Rows are points. Each copy is the shape, with its points in the same order, stretched, turned, moved and blurred by noise. Say if it was mirrored as well.
In the rows, 128 means zero.

Shape (8 x 3)
119 165 161
148 107 82
147 107 152
96 120 117
128 130 109
183 116 147
119 131 146
125 131 184
Copy 1 (8 x 3)
90 147 131
175 127 102
150 130 163
118 104 114
137 130 108
171 157 162
118 127 138
110 133 172
Copy 1 is: only turned
Copy 2 (8 x 3)
164 115 142
79 176 111
105 117 89
99 126 154
108 151 133
116 139 62
124 117 130
140 90 110
Copy 2 is: only turned
Copy 3 (8 x 3)
162 141 86
71 102 132
144 114 150
103 164 118
101 125 112
147 73 146
139 141 118
177 141 128
Copy 3 is: only turned
Copy 4 (8 x 3)
95 121 144
165 162 131
164 99 150
123 124 89
134 149 123
175 119 194
124 113 127
129 81 146
Copy 4 is: only turned

Shape (10 x 6)
131 146 122 155 168 115
94 82 145 125 105 107
112 131 129 124 149 125
92 136 102 121 140 128
117 168 204 154 92 176
119 130 68 136 128 137
157 147 139 104 155 132
127 136 169 90 141 129
98 134 133 138 136 181
136 113 126 147 151 117
Copy 1 (10 x 6)
126 133 152 131 126 171
71 114 117 173 122 91
109 128 128 132 142 147
101 136 145 116 152 134
81 144 57 118 79 134
137 131 179 89 139 104
155 126 113 116 149 155
118 133 80 143 149 155
85 122 118 91 124 142
117 109 146 145 119 140
Copy 1 is: mirrored
Copy 2 (10 x 6)
184 128 97 133 143 132
123 144 125 128 84 89
141 133 114 120 151 109
117 151 88 119 153 96
154 227 178 94 135 139
108 139 59 121 143 142
132 116 139 135 179 149
124 132 169 129 171 113
123 170 116 61 150 119
161 114 106 129 116 133
Copy 2 is: mirrored

Shape (12 x 9)
113 107 100 128 93 118 127 127 158
139 149 119 137 91 129 88 83 126
142 93 142 122 161 79 110 174 121
126 142 123 180 191 153 165 132 139
149 118 167 91 120 126 138 185 102
147 129 150 144 88 103 132 147 122
98 128 107 87 106 97 130 92 125
130 159 86 177 127 149 146 147 122
112 139 125 110 117 123 114 96 101
150 96 106 122 124 112 108 81 112
96 116 118 178 163 152 144 140 118
145 139 148 124 120 136 118 175 131
Copy 1 (12 x 9)
133 124 90 124 109 127 126 93 87
103 112 106 141 148 119 85 74 125
105 102 146 154 133 96 158 166 104
152 167 137 144 151 137 177 149 183
90 104 167 114 97 123 88 185 103
127 113 131 151 105 140 88 131 99
100 120 133 113 124 128 113 75 63
168 164 128 132 148 125 110 121 124
95 116 137 111 145 127 103 92 97
122 82 132 134 142 113 139 79 119
156 150 116 124 169 148 158 144 134
101 125 133 133 114 118 94 167 122
Copy 1 is: only turned
Copy 2 (12 x 9)
146 138 154 120 127 126 135 142 159
154 162 125 144 143 138 82 153 136
129 103 118 187 157 112 157 105 167
138 101 55 123 133 156 197 162 126
103 80 137 155 194 143 126 109 143
142 125 162 151 166 146 135 147 130
126 139 146 114 143 74 87 128 124
182 111 104 106 167 160 171 180 157
129 135 123 131 145 106 80 150 124
162 110 125 149 116 113 94 113 141
129 106 75 131 128 141 165 193 150
125 122 126 150 178 159 149 126 164
Copy 2 is: only turned
Copy 3 (12 x 9)
139 124 173 128 102 160 152 180 122
132 137 114 152 113 187 119 175 130
171 144 149 74 152 105 147 87 136
125 122 150 161 144 47 87 125 85
177 135 114 129 141 113 185 84 153
186 132 123 115 121 127 153 162 128
102 130 122 117 80 173 159 150 141
126 132 140 165 147 89 138 191 82
110 138 120 135 105 161 138 130 121
119 94 117 110 132 179 126 135 122
127 143 179 156 126 85 123 130 52
166 149 139 145 140 116 154 122 139
Copy 3 is: only turned
Copy 4 (12 x 9)
117 101 130 106 147 141 170 139 98
105 139 131 111 156 162 120 102 91
165 108 123 122 138 88 136 130 148
95 117 30 133 105 120 157 105 127
127 105 157 167 130 119 127 151 173
132 137 143 134 157 142 168 110 144
101 134 140 96 138 136 139 172 83
99 129 64 109 130 165 153 117 148
92 139 122 116 150 141 112 149 100
150 134 111 123 146 151 125 135 76
100 121 46 132 144 115 152 133 128
118 99 135 141 134 129 130 114 165
Copy 4 is: mirrored

Shape (15 x 12)
133 112 92 128 133 154 117 125 100 125 126 138
153 157 92 155 133 95 134 145 153 106 95 143
164 121 104 101 153 103 152 165 137 132 154 95
107 115 146 168 129 155 127 159 95 135 141 89
175 170 157 119 154 106 125 164 151 150 90 114
112 109 114 164 113 129 169 154 103 161 141 145
166 105 156 167 117 168 118 162 130 152 113 137
119 124 120 95 101 111 99 98 159 161 162 135
121 120 152 147 164 134 102 110 128 141 91 112
104 126 111 134 122 154 87 122 94 146 98 87
169 118 88 148 111 149 130 118 124 163 152 94
109 113 128 99 106 128 160 98 114 110 133 144
122 177 151 107 152 146 145 128 155 117 112 136
106 144 132 148 128 133 122 134 120 158 127 153
173 147 139 102 125 96 124 103 139 125 150 156
Copy 1 (15 x 12)
117 104 147 137 89 150 114 110 152 104 127 145
136 129 129 167 147 107 141 114 155 148 129 135
144 110 61 123 132 115 159 107 139 118 171 136
133 150 106 166 91 171 114 166 112 130 154 143
142 154 123 147 169 117 172 92 82 183 181 157
165 97 85 152 118 142 130 177 140 125 117 168
150 158 134 161 131 203 146 124 125 170 164 177
99 155 102 90 93 94 163 136 135 132 103 178
102 144 154 129 104 151 118 131 114 167 144 132
88 126 131 153 70 157 104 101 88 141 124 139
154 137 102 117 79 148 130 72 132 150 136 158
114 112 113 94 115 120 145 140 144 83 77 114
130 166 157 115 184 101 126 121 105 120 128 143
138 135 140 144 117 121 132 166 120 133 119 178
136 150 148 91 109 94 187 118 154 137 126 141
Copy 1 is: mirrored
Copy 2 (15 x 12)
166 123 128 148 122 139 102 138 138 118 145 126
116 144 105 79 122 114 103 178 143 130 133 151
145 169 105 98 155 104 142 126 147 173 180 126
165 120 98 157 137 173 159 114 152 129 117 165
91 127 115 96 160 149 135 212 129 181 124 170
157 154 107 148 72 106 134 106 167 144 104 143
164 130 155 139 114 160 114 128 138 143 110 188
91 120 110 91 119 125 106 76 97 161 166 78
114 94 121 158 149 165 135 159 117 124 155 162
153 73 75 149 161 154 123 147 130 128 121 138
147 147 97 129 130 112 77 82 152 158 146 153
127 137 151 148 120 116 134 87 105 104 120 79
89 130 165 118 158 171 123 178 146 125 131 105
117 125 118 143 102 153 119 147 136 138 122 132
89 173 137 107 114 139 105 122 77 136 149 106
Copy 2 is: mirrored
Copy 3 (15 x 12)
86 159 123 107 106 129 146 142 118 84 140 111
93 174 129 163 170 94 107 149 127 114 121 151
150 146 96 136 121 61 143 134 121 147 131 78
130 109 71 73 67 98 107 146 123 112 116 107
92 154 108 144 151 92 86 112 139 212 114 114
141 123 94 72 115 106 177 162 109 106 87 142
82 121 107 72 73 107 133 142 160 159 142 153
129 118 170 130 138 103 174 61 117 118 137 140
90 121 136 101 138 106 62 135 125 136 156 108
59 120 101 102 113 101 97 112 114 89 119 93
79 131 125 117 81 48 167 133 94 104 123 117
158 122 160 156 112 165 162 134 119 111 111 103
128 145 106 188 128 155 90 103 98 169 133 125
114 146 114 93 133 131 131 116 110 115 110 151
131 181 198 156 132 123 147 113 127 156 123 119
Copy 3 is: mirrored

Shape (17 x 12)
103 132 150 117 127 123 44 112 105 127 100 102
75 127 134 127 140 122 96 128 140 117 103 110
152 124 120 101 70 108 96 105 154 149 102 158
120 152 115 73 72 111 141 128 147 144 139 152
145 123 155 101 153 138 143 125 101 117 157 125
86 136 140 124 101 112 129 161 119 121 163 128
108 120 125 159 101 106 152 176 129 134 153 120
125 145 113 151 117 61 94 144 171 117 145 102
151 131 133 80 133 129 145 125 105 156 103 95
160 177 113 139 122 132 122 115 107 145 143 131
107 128 121 95 155 153 148 134 102 99 163 126
163 76 131 159 146 93 152 146 127 78 143 105
136 120 114 133 138 174 106 164 126 147 153 136
146 160 110 162 102 95 110 157 158 92 130 95
88 112 102 112 100 128 126 155 141 96 152 90
86 114 156 146 125 183 115 146 131 135 158 96
115 133 111 123 139 127 127 116 106 154 151 112
Copy 1 (17 x 12)
115 119 64 126 140 93 124 149 102 99 123 125
145 142 83 119 136 94 123 103 136 120 115 104
137 165 116 129 89 100 133 169 85 76 119 131
130 177 154 80 97 91 113 164 109 118 103 104
94 93 152 125 150 129 109 127 120 133 142 128
139 156 123 89 145 90 121 143 114 169 132 116
162 150 135 113 134 105 115 144 126 182 141 135
191 145 83 95 118 143 137 123 90 155 110 144
117 92 150 124 108 105 82 159 154 89 111 135
88 133 129 127 120 151 100 163 125 145 111 140
90 105 150 84 162 127 121 114 144 136 142 116
162 82 128 133 137 147 157 86 119 153 168 179
114 125 137 120 176 156 130 183 143 146 157 109
166 143 97 93 101 148 155 127 119 177 102 136
157 140 118 53 134 110 150 139 134 153 152 114
131 125 114 109 145 100 109 153 137 158 170 81
111 119 122 103 144 131 83 148 133 131 141 142
Copy 1 is: only turned
Copy 2 (17 x 12)
94 128 137 101 144 105 152 152 195 113 161 135
75 143 137 115 124 110 151 163 154 117 125 132
116 68 128 112 139 148 121 72 143 89 81 102
124 85 120 109 74 142 110 68 139 99 84 129
126 161 104 143 111 135 95 105 141 147 169 153
133 128 144 136 69 114 125 123 132 105 136 132
162 121 143 158 95 129 116 136 89 115 121 116
104 107 147 152 122 98 92 120 143 94 95 78
123 126 89 110 124 131 102 122 142 159 129 154
152 134 116 117 118 158 87 102 122 110 125 84
114 171 98 137 81 152 107 128 146 139 156 168
128 160 111 209 144 127 112 130 120 136 132 140
130 138 132 131 126 181 73 119 104 116 181 151
130 123 129 145 138 101 88 122 133 78 84 98
117 131 133 148 85 130 118 147 166 118 98 174
132 161 168 117 112 140 94 150 118 149 174 165
133 129 133 118 91 159 109 133 136 156 142 110
Copy 2 is: only turned
Copy 3 (17 x 12)
146 154 149 69 142 173 116 125 120 109 118 174
130 143 152 115 137 152 140 105 114 143 128 169
175 137 144 80 119 67 141 181 135 128 70 165
157 119 126 85 146 81 140 170 122 173 60 116
162 102 65 108 160 140 101 131 106 130 159 94
87 109 122 107 134 123 133 128 101 145 116 103
68 96 134 129 107 102 122 119 126 128 128 108
94 124 178 47 74 93 143 131 161 172 128 161
189 109 119 92 170 161 76 129 153 127 113 116
138 161 105 94 128 108 118 130 160 131 107 113
135 113 51 134 166 147 105 120 101 167 162 120
92 52 89 113 95 95 112 141 149 131 200 143
126 161 101 142 147 121 72 123 105 129 164 150
70 113 162 62 109 77 135 153 192 161 139 164
88 90 110 91 138 108 100 127 119 167 135 183
119 130 99 123 161 123 84 78 75 84 142 150
146 140 98 108 118 143 96 91 117 134 118 131
Copy 3 is: mirrored
Copy 4 (17 x 12)
118 54 119 107 106 169 141 176 125 115 116 85
103 93 142 144 112 147 118 130 135 106 105 104
108 102 90 124 140 122 131 172 107 177 113 136
131 134 133 142 123 145 104 153 103 159 124 161
148 109 138 122 108 142 138 123 140 124 165 132
133 107 170 107 124 159 109 127 136 117 110 167
143 103 177 98 148 118 109 120 152 138 105 177
96 128 159 105 160 135 137 156 158 175 75 112
164 94 144 140 114 120 113 148 127 157 165 102
139 115 113 99 157 147 124 188 148 139 160 151
125 127 158 150 99 156 136 126 138 99 164 148
110 122 182 102 146 69 180 96 165 168 125 117
141 88 124 142 138 155 151 143 163 108 137 172
111 136 173 103 189 104 152 167 144 154 93 118
118 123 188 138 103 125 137 148 137 125 91 137
158 84 131 116 100 147 124 133 153 52 107 164
136 98 125 119 101 155 107 166 155 127 145 139
Copy 4 is: only turned
